Each row is a point. A path goes straight from each point to the next, and from the last back to the first. The post is the endless flat space through its rows: a point in 2 columns, a line in 3, a plane in 4, and so on, so that a path can go around it. How many times does the path go around the post? Going back the other way cancels.

Post (1 x 2)
[[ 2.0 -0.1]]
Path (19 x 2)
[[ 3.0 -1.1]
 [-0.5 -5.6]
 [-1.7 -2.1]
 [ 0.5 -6.6]
 [ 2.3 -1.8]
 [-0.2 -1.7]
 [-0.6  1.7]
 [ 3.9  3.4]
 [ 6.0 -0.8]
 [ 1.7 -4.8]
 [-2.6 -4.3]
 [ 2.1 -2.1]
 [ 5.3 -1.8]
 [ 6.6  4.5]
 [ 3.2 -3.7]
 [-0.7 -4.2]
 [-2.9 -0.9]
 [ 1.8  5.1]
 [ 3.8  0.7]]
Times around: 2

Post (7 x 8)
[[-2.0  5.7 -3.0 -4.1 -5.0 -2.9  2.1 -2.2]
 [-0.7  1.1  0.8  0.0 -2.1 -3.4  1.1 -3.3]
 [-3.9  2.5 -0.4 -3.7 -2.5 -5.5  1.2 -0.6]
 [ 2.0  2.0 -3.4  0.3  4.0  4.3  0.2  5.0]
 [-2.3 -5.1  5.3  0.8  1.8  4.0  4.1 -4.1]
 [-1.4  0.5  0.9 -4.7 -5.2 -1.6 -0.2 -1.9]
 [ 2.7 -0.1 -1.8  3.6  1.8  4.8  3.9  7.4]]
Path (23 x 8)
[[  2.9   6.2  -1.4  -1.2   0.2   5.9   0.5   6.8]
 [ -2.9   2.8   0.9  -7.2  -2.3  -2.2  -3.4  -0.1]
 [  0.9   7.6  -0.1  -4.2   2.9  -6.3  -1.2  -2.2]
 [  1.5  -0.8  -0.4 -10.2  -1.5   1.0   1.4  -1.6]
 [ -0.2   5.3  -5.5  -0.6  -3.2  -8.2  -1.1  -1.3]
 [  0.4  -4.3   2.0  -1.5  -3.0   5.7  -1.5   5.3]
 [ -1.6   3.7   2.3  -5.7  -2.1   8.7  -0.7  -0.6]
 [ -2.3   2.8   2.5  -2.8   0.7  -2.5   3.8   3.2]
 [  4.1  -3.8   3.0  -3.5  -3.8  -2.2  -4.3  -0.9]
 [  1.9  -2.7  -1.0  -1.1   1.0   3.1   0.5   2.6]
 [ -4.2  -0.9   0.8   2.8   0.4  -2.2   3.6   0.0]
 [ -5.9   3.7  -0.9  -2.6  -0.6  -3.2  -0.7   1.3]
 [  4.2   1.6   3.9   0.1   2.5   5.8   0.2   2.9]
 [ -1.3   0.0   3.4  -6.6  -1.3  -5.8   2.7  -4.1]
 [  2.8  -6.3   0.4  -0.5  -1.5   1.0   5.1   0.2]
 [ -0.6  -4.9   1.3  -1.0  -4.1  -5.6  -2.3   6.6]
 [ -1.2   2.2  -0.2   4.4   1.7   1.7   2.4  -0.3]
 [ -3.2   4.2   4.7  -2.6  -1.3  -0.9   0.2  -1.2]
 [  1.1   3.0   3.9   3.9  -0.1  -2.0   1.7   4.9]
 [ -1.7   1.6  -0.1   4.6   0.9  -1.8  -0.2   1.1]
 [ -1.3  -2.1  -0.6  -1.1  -0.8  -1.6  -1.3   3.0]
 [ -0.4   0.5  -4.0  -5.7  -4.3  -2.1   0.9  -3.9]
 [ -4.5  -3.0   4.0  -5.8  -3.8  -2.6   6.5   0.1]]
Times around: 2

Post (11 x 12)
[[ 2.1  3.6 -2.2 -1.1 -0.8  6.8  2.3  2.8  1.1 -3.9  0.2  1.9]
 [ 0.7 -1.8 -1.4 -1.8  3.4  4.8  2.3  0.2 -3.0 -1.1  0.4  3.3]
 [-3.5  3.9 -4.6 -3.0  3.9  4.0  1.7 -0.3  0.5 -4.4  4.2  1.3]
 [ 1.6 -3.3  0.0  1.9 -0.6 -4.9 -0.6 -0.8  2.9  2.9  3.7  0.7]
 [ 0.0 -1.7 -4.3  0.9 -0.8 -3.2 -0.7 -5.1  2.9  3.3 -4.2 -0.5]
 [ 0.7 -1.7 -0.9  2.5 -0.6 -3.8  0.7  5.9 -1.2  6.8  1.3  1.3]
 [ 4.3  2.2 -2.5 -4.4  2.7  0.3  2.2  1.5 -2.4 -2.4  2.3 -1.0]
 [ 1.7 -1.5  0.4 -0.6 -0.5  0.3 -4.9  2.4  1.4  4.0  0.4 -1.3]
 [-2.8 -1.4  1.4  0.5 -3.0 -1.7  0.3  2.5 -1.2  0.6  0.1 -1.2]
 [ 0.8 -5.0 -2.1 -1.2 -1.4 -4.2  1.2  4.4  4.0  3.2 -0.7 -2.9]
 [ 2.4  2.2 -6.4 -0.2  3.7  7.7  0.7  2.3 -4.4 -8.1  1.5  1.5]]
Path (25 x 12)
[[ -0.9  -2.8  -1.2  -4.4  -0.6  -2.4   0.7  -2.6   1.6   1.7   5.2  -1.4]
 [ -5.5  -2.6  -2.2   1.7  -0.9   4.0  -2.4   2.4   1.7   1.4  -0.2   2.8]
 [  7.8  -4.2  -6.6   1.0   4.2  -8.1   5.5  -0.8  -1.2  -2.4   1.5   2.2]
 [ -5.3  -1.1   1.8  -1.2   9.1  -1.8  -0.3  -2.8  -8.3  -1.2   5.5   0.1]
 [  2.8  -1.2  -1.9   1.1   0.1   7.3   0.2   3.3   2.6  -0.4   0.4   0.2]
 [ -2.1   2.5   0.4   0.6   3.6   1.3   1.2   7.4  -5.2   2.3   2.6   1.2]
 [ -4.7  -2.2   0.4   3.5  -4.0  -5.9   1.1  -3.8  -2.8  -2.2  -1.3   2.4]
 [ -3.5  -0.4  -4.6  -3.4   1.7   4.3  -2.4   2.9  -3.4  -4.3   1.2  -0.7]
 [  0.5  -4.7  -1.6  -0.9  -2.3   0.9   2.1   2.0   3.6  -2.2   4.9  -3.0]
 [ -0.9   2.8  -0.4   3.6   1.0  10.7   2.6   1.6  -5.7  -0.5  -3.5   3.1]
 [  4.6  -6.2   6.4  -2.6   2.6   2.5  -1.7  -2.2   2.4   0.0  -0.3   4.5]
 [  0.9   1.2  -2.4  -4.4   0.9  -3.1   1.1  -6.1   1.6  -3.0   2.3   2.5]
 [  0.4  -2.8  -4.0  -1.3  -1.3   6.1   1.8   3.1   0.4   2.4  -5.3   7.3]
 [  9.8   2.7 -11.3   1.6   6.6   2.2  -3.9   1.5   1.3  -1.3  -1.2   4.4]
 [  0.8   4.4  -0.2   3.2   1.7   3.9   1.3  -2.7  -1.7  -5.1   1.4   1.8]
 [ -0.6  -1.8  -1.9   2.2  -0.9  -0.1  -0.8  -0.2  -3.8  -0.3  -0.8  -2.2]
 [ -0.3  -1.3  -3.7  -6.3   2.2  -0.2  -4.5   1.7  -2.8  -4.7   6.9  -6.3]
 [  1.9  -3.9  -1.2  -2.6  -1.9  -1.2  -0.8   5.1  -1.0   1.2  -5.0   0.6]
 [ -3.9   1.0  -2.2  -0.3  -0.9   3.0   2.1   9.4   1.9  -3.0  -2.8   0.3]
 [  1.1  -1.1  -4.1   5.0  -3.3  -4.8  -0.2   5.4   1.2   2.8  -4.3  -5.2]
 [ -1.8   1.1  -5.5   1.4   4.1   4.6  -0.5   0.9   2.2  -3.4   3.4   0.7]
 [  3.4  -7.5  -1.1   1.8   5.3  -0.9   0.5  -4.3  -2.5   2.7  -0.6   5.3]
 [ -6.5  -0.7  -4.7   4.6  -0.5  -1.7   2.7   2.8  -0.5  -2.7   3.9   4.7]
 [ -0.3  -3.8  -2.3  -0.4  -3.7  -6.0   5.7   5.8   0.8   3.5   1.3  -1.8]
 [ -3.3  -2.2   1.7   5.1  -6.2   2.5  -0.8   1.7  -1.6   2.2  -2.4  -2.5]]
Times around: 0
